Rows are points. The points of each table are mixes of a few directions, plus a little noise. How many directions does each table use, and how many do they share? Where both have some left over, give the other angles between the two spaces (their principal angles), to ten degrees, smallest first.
In the rows, zero is written as 128.

First:
[[160  94 174]
 [146 108 155]
 [107 149  99]
 [139 116 144]
 [135 120 139]
 [ 86 172  68]
 [121 135 119]]
Second (7 x 3):
[[142 109 154]
 [148 113 150]
 [121 109 147]
 [143 165  91]
 [ 69 155  83]
 [162 147 116]
 [110  99 155]]
Directions: first 1, second 2, shared 1

First:
[[119 148 147 151 120  94 118 168]
 [138 105 119 147  97 147 161 113]
 [137  90 120 178 100 142 185 114]
 [114 114 130 123 172 153 141 127]
 [138 173 127  76 184 134 110  85]
 [124 144 115  71 177 129  78 105]
 [128 107 122 164  89 102 123 149]
 [124 142 142 113  84 125 110 167]]
Second (7 x 8):
[[115 105 145  63  97 113 183  77]
 [140 136 123 109 156 142 122 112]
 [153 104 107 182 148 114  92 164]
 [ 93 118 117 152 132 111 112 125]
 [123 168 159  76 122 148 155 114]
 [148 137  98 198 120 160  92 159]
 [125 129 147 114 122 109 142 142]]
Directions: first 5, second 5, shared 3; angles 90, 90

First, 10 rows:
[[103 108 124 109 113 106 179 127  84 116 107]
 [118  91 118 146 113 107 146  87 103 149 115]
 [140 117 129  93 118  84 152  99 106 170 126]
 [126 114 120 141 161 149 156 136 147 102 129]
 [145 200 100 156 155 172  87 175 139 122 124]
 [125 132 142 105 123 124 131 141 130 116 133]
 [121  64 143 147  75  96 129 104 107 128  89]
 [165 149 131 109 165 138 132 163 169 121 127]
 [118 200 151 123 131 174  34 140 168 127 201]
 [119 106 123 149 128 131 134 107 127 128 129]]
Second (10 x 11):
[[128 143 119 150 136 149 109 130 135 128 134]
 [129 145 117 153 138 148 107 132 137 127 134]
 [126  71 164  42  97  52 206 115  97 133 110]
 [125  87 153  65 105  73 184 119 104 131 116]
 [130 181  96 208 158 198  58 140 156 123 145]
 [127  98 146  82 111  87 169 122 111 130 118]
 [129 125 130 124 126 124 131 127 126 128 126]
 [130 152 113 165 141 161  96 133 141 126 133]
 [128 150 113 163 141 158  98 133 140 126 134]
 [127 130 128 131 129 131 124 129 130 127 129]]
Directions: first 6, second 1, shared 1

First:
[[164 135 114 160 125 132 119  68 138 122 121  63  82  83 163 146 141 126]
 [129 146 153 106 122 112 113 152 144 128 114 104 109 102  81 148 120  91]
 [144 164 151 162 132  83 132  85 137 191 126 140 187 122 154 122 118 160]
 [112 111 133 111 120 144 101 122 143 133 159 154 143 166 120 128 132  89]
 [152 159 131 167 135 102 144  98 126 126  99  92 123  70 141 130 122 176]
 [ 72 113 136 107 134 141 135 186 118  83 138 213 181 162  77  96 112 159]
 [119 100 115  96 125 148 131 158 117 146 146 150 125 184 139 126 137  94]
 [132  97  91 114 131 163 149 155 101  94 120 109  75 135 148 128 143 129]]
Second, 9 rows:
[[139  72 137 139 130 107 120 140 105 149 126 103  83 154 148 137 164 129]
 [116 121 128  97 140 108 107 176 110 137 130 157 148 147 128 163  89 133]
 [127 160 141 126 136 156 137 148 152  97 109 148 153  97 112 151 112 157]
 [141 140 140 157  93 114 121  58 180 124 154  32  67 134 123  58 149  88]
 [123 125 114  92 137 147 131 131  93 150 102 158 184 134 140 162 100 118]
 [111  95 122 146 133  93 123 145  88 144 162 182 112 149 135 130 155 154]
 [136 144 110 115 141 154 144 138 128 120 105 135 155 109 125 133 117 117]
 [126 189 154 114 108 184 138  72 172 106  95 115 185  92 115 141  93 137]
 [133 106 105 166 134  89 132 146 124 125 170 123  64 136 125  79 174 120]]
Directions: first 5, second 6, shared 0; angles 30, 40, 40, 50, 80

First (9 x 32):
[[143 110 126 117 128 131 133 102 173 110 148 124 153 123  80 135 107 137
   84 159 105 106  69 165 132 162  91 122 152  87 124 123]
 [107 150 125 122 120 123 133 142 103 129 110 119 155 120 162 121 123 131
  151 122 118 149 160 115 118 116 174 138 108 131 145 135]
 [129 162 114 149 124 138 137 153 130 143 105 139 179 150 177 131  99 146
  133 105 117 151 162 111 120 110 137 153 129 173 199 130]
 [124 115 133 109 138 114 149 105 150  89 168 126 119  83  65 139 102 121
  114 170 104 113  71 167 128 173 118 122 136  99  98 113]
 [133 113 121  99 104 141  98  97 153 134  87  91 206 165 140 107 154 151
   80 137 117 112 119 141 126 117 134 112 131  37 132 153]
 [116 109 146 120 160  96 164 122 111  80 206 146  17  43  46 147 112  85
  164 167 128 118  77 155 136 178 125 118 124 150  50  94]
 [131 129 130 145 133 131 113 144 100 153 117 139  86 148 156 125 157 117
  153  98 161 132 167 101 132  99 127 125 122 164 120 132]
 [126 121 131 125 127 128 120 128 115 134 119 123 116 132 136 122 146 124
  138 124 140 127 142 121 131 117 137 121 122 120 110 133]
 [148 142 123 166 123 151 105 160 113 179  93 148 124 188 192 126 149 135
  139  75 163 140 189  83 131  78 107 140 131 192 172 137]]
Second (9 x 32):
[[126 159 120 150 136 127 159 149 137 120 147 151 146 111 132 146  74 135
  136 128 105 147 125 129 122 144 123 156 135 186 181 110]
 [118 133 136 141 150 111 153 145 104 113 169 152  55  84 105 143 112 102
  169 132 136 137 126 124 131 145 131 135 122 185 105 105]
 [146 112 131 134 138 130 135 117 155 116 159 142 102 119  84 141 114 123
  107 144 125 109  86 150 136 154  84 126 149 133 115 113]
 [149 109 129 128 136 131 135 108 168 111 160 137 118 120  74 141 109 128
   93 153 116 104  71 161 136 162  79 124 154 115 117 114]
 [142 141 127 163 143 133 141 153 127 137 149 163  90 129 131 146 105 121
  143 111 140 135 137 116 132 129  97 146 140 207 153 110]
 [150  95 126 102 108 146  92  88 170 135  98  97 182 173 114 111 162 148
   64 140 125  95  96 151 133 124 101 103 145  32 112 151]
 [102 140 124 103 109 124 118 125 108 132  87  95 186 134 168 107 145 140
  135 125 117 144 159 117 117 107 187 124 103  79 136 151]
 [ 78 145 130  88 115 104 138 123  88 107 107  90 168  89 150 108 133 127
  161 144 104 153 152 124 112 125 222 123  88  74 112 143]
 [140 119 130 143 117 146  81 144  95 182  76 125 105 193 193 107 197 126
  142  74 184 128 200  80 134  63 129 115 117 141 121 153]]
Directions: first 4, second 4, shared 4

First:
[[157 128 121 130 146 148  99 147 102 150 146 108  75 171 126  81 142 138
  101 102 133 119 136 129  80 158 147  85 159 117 124 151]
 [151 114 132 204 127  88 173 131 137 162  92 149 114 151  85  65 117 159
  102  70 123 136  70 111 127 189 129 137 191 151 187  54]
 [151 133 123 107 132 157  89 142 107 136 141 109 105 137 137 112 139 117
  128 136 123 122 142 120 102 129 151 105 117 117 109 156]
 [125 134 121 101 149 149 101 135 112 123 164 108  90 160 147 127 143 132
  109 126 145 117 164 153  93 123 125  87 140 109 102 181]
 [ 94 128 132 123 123 111 154 111 148 105 126 142 160 108 135 170 119 126
  139 142 135 132 134 142 159 103 102 150 116 132 127 124]
 [ 78 135 128  89 132 127 137 109 145  88 151 131 156 111 156 198 127 119
  140 161 145 127 167 162 151  77  94 136 101 118 100 166]
 [170 133 128 104 107 166  78 146 106 143 115 113 136  98 129 114 132  98
  159 160  97 128 122  86 124 122 175 137  74 127 110 131]
 [ 70 114 138 196 128  45 237  92 182 111  98 178 170 125 102 154 101 166
  111  88 149 143  88 155 185 139  63 173 185 156 187  53]
 [139 129 132 120 103 135 118 128 130 128 104 132 165  85 125 141 121 106
  162 159 104 133 113  98 155 113 146 162  81 136 126 107]
 [145 133 123 106 132 154  94 140 109 134 142 111 108 136 137 118 138 119
  128 137 125 122 144 123 106 126 147 108 116 117 108 157]]
Second, 9 rows:
[[ 68  96 143 131 137 120 132 123 150 149  93 107  93 154 108 131 152  87
   66  79 158 142 190 158  63 155 113 141 164 172 163 164]
 [157 151 112 135 107 146 141  96 107 144 181 146 179  87 114 117 146 160
  145 180 133 174 103 109 137 109 110 151  92  71 100 135]
 [142 157 103 140 141 126 134 131 144 151 117 106 117 141  55 127 152 118
   88 110 160 169 107 132  95 161  81 148 164 102 122 171]
 [131 129 142 115 132 117 113 148 124  91 126 134 114 128 171 132  90 140
  169 135  90  68 116 127 163 107 158 103 110 148 127  85]
 [113  89 147 123 138 126 117 153 135 121  76 130 110 158 164 133 116  93
  126  88 127 100 157 127 144 141 168 105 146 183 151 116]
 [110  84 153 126 143 131 110 161 138 132  46 131 114 158 145 124 124  65
  111  71 144 119 171 121 141 158 170 119 147 199 156 133]
 [154 118 112 130 113 133 147 114 117 125 172 136 141 138 171 147 125 168
  152 149 114 120 105 124 154 105 140  96 136  97 120 106]
 [168 137 104 132 115 136 144 115 115 129 173 136 151 127 146 139 129 169
  152 158 120 136  89 117 155 110 127 109 130  81 109 115]
 [110 190 137 119 126 117 114 111 122 110 168 127 133  64  78 102 118 152
  143 180 107 124 114 136  98 106  83 179  63 100 105 127]]
Directions: first 3, second 5, shared 0; angles 30, 60, 90

First (10 x 32):
[[147 112 133  97 115 131 151 187 128 107 147 114 115 183 139 110 157 139
  130 130 136 145 113 167 128 117 179 172 138 145 141 131]
 [120 123 129 136 136 125 137 142  99 127 124 141 113 124 134 135 121 131
  115 133 117 134 129 139 132 114 129 124 147 124 141 110]
 [137 144 122 126 130 147 108  78 177 154 153 105 157 120 111 113 128 127
  150 127 144  99 116 100 109 142 110 117  68 132 100 184]
 [123 143 124 143 141 139 110  78 146 153 137 126 145 100 116 127 113 125
  135 131 129 105 126  99 116 133  96 101  93 122 111 156]
 [135 126 130 113 100 110 118 136 156  98  94 120 141 134 128 139 144 111
  139 103 142 144 149 121 148 166 138 147 153 129 123 102]
 [127 136 127 130 112 117 107 100 159 120  99 123 148 108 120 140 127 111
  139 108 139 128 148 100 139 164 110 122 131 122 112 118]
 [138 130 129 112 100 114 113 124 171 104 101 113 149 134 125 134 144 110
  144 102 148 136 145 115 142 169 134 146 137 129 115 116]
 [101 113 132 159 184 144 174 176   7 158 168 173  67 126 147 124  97 164
   80 181  78 131  98 177 110  32 133 103 150 123 175 116]
 [118 131 127 143 146 136 131 117 106 146 140 138 120 114 128 127 114 136
  119 141 116 120 121 127 120 108 114 110 118 124 131 136]
 [131 123 130 120 117 120 131 145 129 113 116 128 126 137 132 131 135 125
  129 121 131 139 135 134 136 135 139 140 146 130 132 113]]
Second:
[[127 138 123 141 142 143 123 102 126 148 145 124 133 116 123 124 117 134
  132 141 124 107 118 117 115 118 112 115  98 128 121 155]
 [126 117 131 115 134 130 134 131 151 144 154 130 132 138 121 108 137 130
  125 122 133 138 115 135 117 121 135 115 112 128 122 148]
 [130 146 120 153 133 137 118 105 103 129 115 125 128 109 131 145 111 131
  136 143 121 102 134 113 129 127 107 133 122 128 129 130]
 [135 144 121 153 109 117 118 134  77  86  66 127 119 113 146 173 115 119
  135 134 119 117 162 119 158 149 119 165 178 128 145  73]
 [126  96 141  86 113 107 144 175 168 117 139 135 125 161 126 106 157 121
  116 100 140 176 124 156 132 134 165 127 149 128 129 114]
 [130 149 120 156 137 142 116  97 103 134 119 124 129 106 130 144 109 132
  136 146 120  97 132 110 126 125 104 129 116 128 127 136]
 [124 104 139  95 124 118 141 155 165 133 151 132 129 152 121 101 150 127
  119 109 138 160 117 149 123 126 153 116 128 128 125 134]
 [134 147 120 156 112 119 117 129  77  90  70 127 119 111 145 172 114 120
  136 137 118 113 160 116 155 148 117 163 172 128 144  79]
 [121  82 149  63 124 110 154 178 204 144 180 135 131 176 114  72 171 127
  109  92 149 190 102 166 113 121 176 103 119 129 117 147]
 [130 157 116 163 152 155 113  74 105 155 141 122 134  97 125 136 100 138
  138 157 117  80 120 101 112 114  91 114  85 128 120 165]]
Directions: first 3, second 2, shared 1; angles 50

First, 10 rows:
[[135 138 132 133 115 130 131 135 143 138 131 136 110 118 120 134 163 110
  132 123 126 129 109 114 128 149 142 150 144 100  91 131]
 [134 131 118 139 122 121 117 135 136 122 132 139 130 131 122 140 133 113
  130 115 123 140 136 140 127 134 152 120 146 128 112 112]
 [129 130 125 128 153 118  92 106 108 113 135 122 128 122 123 129  98 145
  125 143 126 133 142 134 131 109 101  99 106 163 168 112]
 [129 122 115 135 129 120 119 132 125 115 129 133 145 140 129 136 106 126
  126 116 125 139 151 152 127 118 144 104 136 146 138 110]
 [143 143 116 145 150 105  60 105 118 106 145 138 113 113 106 149 117 124
  129 135 118 148 143 136 133 121 120  93 126 158 143  88]
 [138 136 128 141  81 136 165 166 172 150 126 150 114 129 123 141 198  78
  137  95 125 134 100 117 124 174 192 176 183  61  35 136]
 [113 113 138 109 134 142 162 127 114 135 115 110 145 138 147 106 104 154
  123 139 137 109 128 124 126 111 102 134 102 136 161 155]
 [146 151 130 145 108 123 112 137 158 139 139 149  91 106 106 148 192  88
  137 117 122 139  98 106 129 167 158 159 162  83  58 119]
 [113 117 138 109 147 137 142 114 105 129 120 107 141 133 143 107  94 163
  122 149 136 111 132 124 128 104  85 121  91 151 180 149]
 [100 100 140  98 141 149 181 125 101 134 107  97 164 151 162  92  75 176
  118 146 142 100 139 132 126  92  85 125  84 153 195 168]]
Second, 10 rows:
[[130 133 128 128 147 121  99 110 115 119 134 124 122 119 122 129 113 140
  126 142 126 130 133 127 131 118 105 111 112 149 153 119]
 [127 125 129 128 117 133 146 140 136 134 124 130 132 134 132 128 137 121
  129 119 129 126 125 129 127 135 143 138 138 115 113 135]
 [129 127 129 128 127 128 130 128 128 128 128 128 128 128 128 128 129 127
  129 127 128 128 128 128 128 128 129 128 129 127 127 128]
 [137 148 128 130 206  97   7  52  73  91 153 112 103  92 103 134  65 177
  122 186 122 137 149 123 139  84  31  59  59 217 233  87]
 [131 135 128 128 156 117  83 100 108 115 137 122 118 114 119 130 105 145
  126 150 125 132 136 127 133 111  92 102 103 161 168 112]
 [127 125 128 127 117 132 145 139 136 134 124 130 131 134 132 127 137 121
  129 119 129 126 125 129 127 134 142 138 138 115 112 135]
 [126 124 128 127 108 136 158 147 142 137 122 132 134 137 135 126 144 116
  129 114 129 127 122 130 124 139 152 145 145 106 102 138]
 [129 128 128 129 128 129 129 128 128 129 128 128 128 128 128 128 128 128
  128 128 127 128 128 128 128 129 128 129 128 128 128 129]
 [124 120 128 128  95 142 180 161 151 144 118 135 138 144 139 126 155 107
  129 103 131 124 119 130 123 147 170 158 159  90  83 146]
 [123 116 128 127  81 146 202 175 162 151 112 137 144 150 145 125 166  98
  131  92 132 123 115 131 121 155 187 171 170  73  64 153]]
Directions: first 3, second 1, shared 1

First (11 x 32):
[[148 113  89 152 105 130 147  97 110 101 145 141 137 142 130 175 122 145
  101 144 140 121 135 103 125  86 128 124  92 149 133 137]
 [ 80 124 161 112 121 136 105 125 127 113 117 145 119 121 125 122 124 103
  164 114 114 174 114 154 130  97 114 124 140 134  86 174]
 [130 122 111 151 114 121 136 100 111 126 133 131 150 158 125 118 127 111
  123 120 155 112 130 112 112 111 115 115  91 132 150 129]
 [180 129 131 119 175 105 148 187 159 205 119  82 121 114 117  87 144 149
   95 143 116  65 140 117 147 249 157 145 169  86 156  21]
 [113 121 110 146  99 133 129  86 105  94 137 150 142 149 131 146 121 120
  132 123 145 143 125 120 114  68 112 115  89 151 126 168]
 [136 110 169  94 187 110 131 215 174 214 101  83  93  90 106  84 143 138
  121 143  87 105 125 150 164 247 154 151 210  80  91  40]
 [ 73 108 153 125 116 130 106 109 119 116 116 148 130 138 119 110 126  90
  163 111 127 169 109 148 123  82 104 114 121 134  86 176]
 [100 165 165  97 135 144  98 145 140 114 118 131 115 103 140 112 125 120
  168 110 112 164 119 160 130 130 127 133 162 127 124 165]
 [162 136  90 143 109 138 147 104 117  90 149 138 132 127 141 187 122 160
  101 144 135 120 139 105 127  96 140 131 103 151 148 138]
 [137 160 129 130 123 130 122 120 123 122 134 128 143 135 139 107 127 119
  136 112 145 119 130 125 112 131 125 123 116 127 175 134]
 [151 128 104 140 119 130 143 119 122 116 142 131 128 128 133 162 124 150
  105 142 131 118 137 112 130 116 137 131 114 140 136 126]]
Second:
[[142 145 127 121 132 133 129 137 134 122 133 125 122 116 136 141 127 143
  124 132 123 127 132 128 132 138 138 135 139 129 140 126]
 [174 182 123 106 139 145 130 155 145 108 141 119 110  89 156 169 123 177
  116 141 112 124 141 128 139 157 161 151 162 132 167 122]
 [ 98  93 131 142 120 117 127 110 116 141 119 134 139 153 110 102 130  96
  136 120 138 130 120 128 121 109 107 113 106 125 103 132]
 [153 157 125 116 135 137 129 143 137 117 135 123 119 107 143 150 125 155
  122 135 119 126 135 128 134 144 146 141 146 130 150 125]
 [125 125 129 130 127 127 128 127 127 129 127 129 129 131 126 125 128 125
  129 127 129 128 127 128 127 126 126 126 126 127 126 128]
 [ 36  20 139 173 104  94 124  73  93 169 102 146 162 207  72  45 137  30
  151 102 161 136 102 129 105  68  62  81  61 119  49 140]
 [ 70  60 135 156 113 107 125  93 106 153 111 139 150 177  93  76 133  66
  143 111 149 133 111 128 114  91  86  99  85 122  79 136]
 [182 193 121 102 142 149 130 160 149 104 143 117 108  82 161 177 122 186
  114 143 109 123 144 128 141 163 167 156 168 133 174 121]
 [171 179 123 107 139 144 130 154 144 109 141 119 112  91 155 167 124 174
  117 140 113 124 141 128 139 156 159 150 160 132 165 122]]
Directions: first 4, second 1, shared 1
